Rows are points. The window is the flat piece filled in between its corners: a triangle in 3 columns, a solid with four corners in 4, and so on. A path goes straight from each point to the next, and from the last back to the first. After which points does the path pass through the window?

Window (4 x 4):
[[ 29  23  51   5]
 [ -3  -9   1  10]
 [ 15 -16 -15   3]
 [ -2 -39   9  -3]]
Path:
(1): [ 19 -19  -8  13]
(2): [ 10 -11 -15  -7]
(3): [ 2  9 28 -4]
(4): [13 -6 45 27]
(5): [  9 -21  27  11]
(6): [  3 -14  29  -8]
(7): [ -4 -22  -5 -31]
(8): [  4 -34  17  19]
(9): [25  2 60 23]
(10): [  5  13  51 -17]
(11): [ -5 -12  -5  -9]
(12): [  7 -28  -9  21]
(13): [ 24 -15  25  27]
(14): [  3  -1  20 -11]
(15): [  0 -22  12 -10]
(16): [ 15 -37  14  24]
Through the window after points: 1, 7, 13, 15

Window (6 x 6):
[[-12  -2 -39 -31  10   8]
 [  7  -8  20  36 -20 -28]
 [ 11 -17  32  20  11  -1]
 [  4  33 -22  -2  11  31]
 [ 42  -8  60   1 -30 -12]
 [-38  43 -16  -6  31   2]]
Path:
(1): [ 43   7  -5 -14  27 -13]
(2): [  1  -1   5  19 -20  30]
(3): [ -7   7  24  -7 -24  27]
(4): [ 17  15 -12   0   8 -28]
(5): [ 33 -13  19  12  10 -23]
(6): [ -7  -3  50  15 -21  19]
(7): [-36  -3 -16 -35 -19  34]
(8): [  4   3 -36 -18  22  -6]
(9): [ 24  -2 -22 -27  25 -26]
(10): [-31  -1 -10  -4 -19  31]
(11): [ -7 -14  34   9 -45  19]
(12): [ 50 -20  19  22  -9 -34]
Through the window after points: 5, 7, 9

Window (8 x 8):
[[-14  16  -1 -11  12  60  -1  -3]
 [-17  -1   0  -5 -26 -25  -7   9]
 [-16 -42  19  -2 -10  33  23  17]
 [ 20   6  11 -11 -16  -9 -14  -6]
 [ 20  11   5 -23  10  -5  45  13]
 [ 13   4  -5  31 -24 -11 -12 -16]
 [  9 -21  -4  19  10  -3   2 -17]
 [  6 -17 -25   3   0  16  25 -26]]
Path:
(1): [-16  -2  20   2  -9   1  11 -32]
(2): [  9 -12 -15   2  -3  27  -9   7]
(3): [ 11 -12 -19   5 -12  -2  -2  21]
(4): [ -3   4   8  -3  -5   0  26 -33]
(5): [-10   1  15 -15  10  30  20  -3]
(6): [ -1 -14 -25 -23   1  44   3  27]
(7): [  3 -22 -22 -13  -7   5  -1  23]
(8): [-10  -4  12  -3  -6   1  22 -14]
Through the window after points: 3

Window (8 x 8):
[[-19   1   3  -3 -50   2 -20  55]
 [ -9  -3  -2   3  19  30  22  16]
 [ 22  10  -1 -18   6   9   0  21]
 [ 27 -29 -11  -2  -3 -32  -3 -19]
 [ 24 -18 -28 -12   1  10 -11  11]
 [-31   7 -17  -8  22 -21   0  -4]
 [ -3  34 -60   8 -21 -22 -13  -2]
 [-12  -4 -21  29 -23 -22 -41 -10]]
Path:
(1): [-20  11 -20 -11 -18  11  -8 -19]
(2): [-12   6 -12 -10 -15  26  -9 -10]
(3): [ -7   7 -19   7   8  -3  -2  22]
(4): [  2  12 -32  25  -5 -17 -16  23]
(5): [ -9   8 -28  -8 -28 -15 -14  -7]
(6): [ -9  10 -30   1 -17 -13 -14 -15]
(7): [ 14   2 -38  23  -1 -34 -15  23]
(8): [  3  -2 -32  18  -4 -17 -25  20]
(9): [ -2   2  -8 -24 -39  -5 -15 -20]
(10): [-22  15 -14 -14 -22   4 -19 -26]
(11): [-15  -3 -19   7  13 -26  -5  16]
(12): [  5  -1 -16  12   8  -7   4  24]
(13): [  5   2 -13 -23  -1  24  -1  -1]
(14): [-11   4 -19  -3  -9  -8  -9 -12]
(15): [-14   8 -15  13  -4 -23  -3  26]
(16): [ -1  -2 -26   8  -6 -10  -6  19]
Through the window after points: 4, 6, 10, 12

Window (9 x 9):
[[  1  -4  -5   9 -12  53  25  23  14]
 [ 24  12  -5  20  20  -6  22 -13  32]
 [ 30  14 -14 -15 -32 -17   0   1  -9]
 [ 23  -8  19   1  -7 -15  11  18  -4]
 [-34   4 -14 -14 -16  -3 -15 -13  -2]
 [ 14 -36 -11  -8   2   4  -4   0 -16]
 [-10  -9  47 -13 -22  16 -60   0  -4]
 [-24  -5 -13 -35   9  32  -6   4  -2]
 [-13  10   8 -15  -9   0  -9 -32 -19]]
Path:
(1): [ 0 20  1 21  7 -7 -7 30 -6]
(2): [ 29 -32   2 -23  -5   7  22 -32  17]
(3): [-14 -18  12 -26 -16  -6  13 -27  21]
(4): [ -7  18  -9   0  -4  28 -35   2 -26]
(5): [ -9  18 -13   2  25  -4 -20  19 -12]
(6): [  1  -6   0 -29 -22  -8  -7 -23  -4]
(7): [ 12 -24  17 -24  -8  -4  22  -3  12]
(8): [ 15  -6  -8  12  -1  -1 -15  14 -22]
(9): [  7  11   5   7  -1  12  -1   8 -13]
(10): [ -2 -28   3 -10 -32   7   2 -10  21]
(11): [ -8 -16  14 -20 -24 -10   6 -17  34]
(12): [ -6  11 -26   8  12   9 -13  -1 -24]
Through the window after points: 1, 7, 11
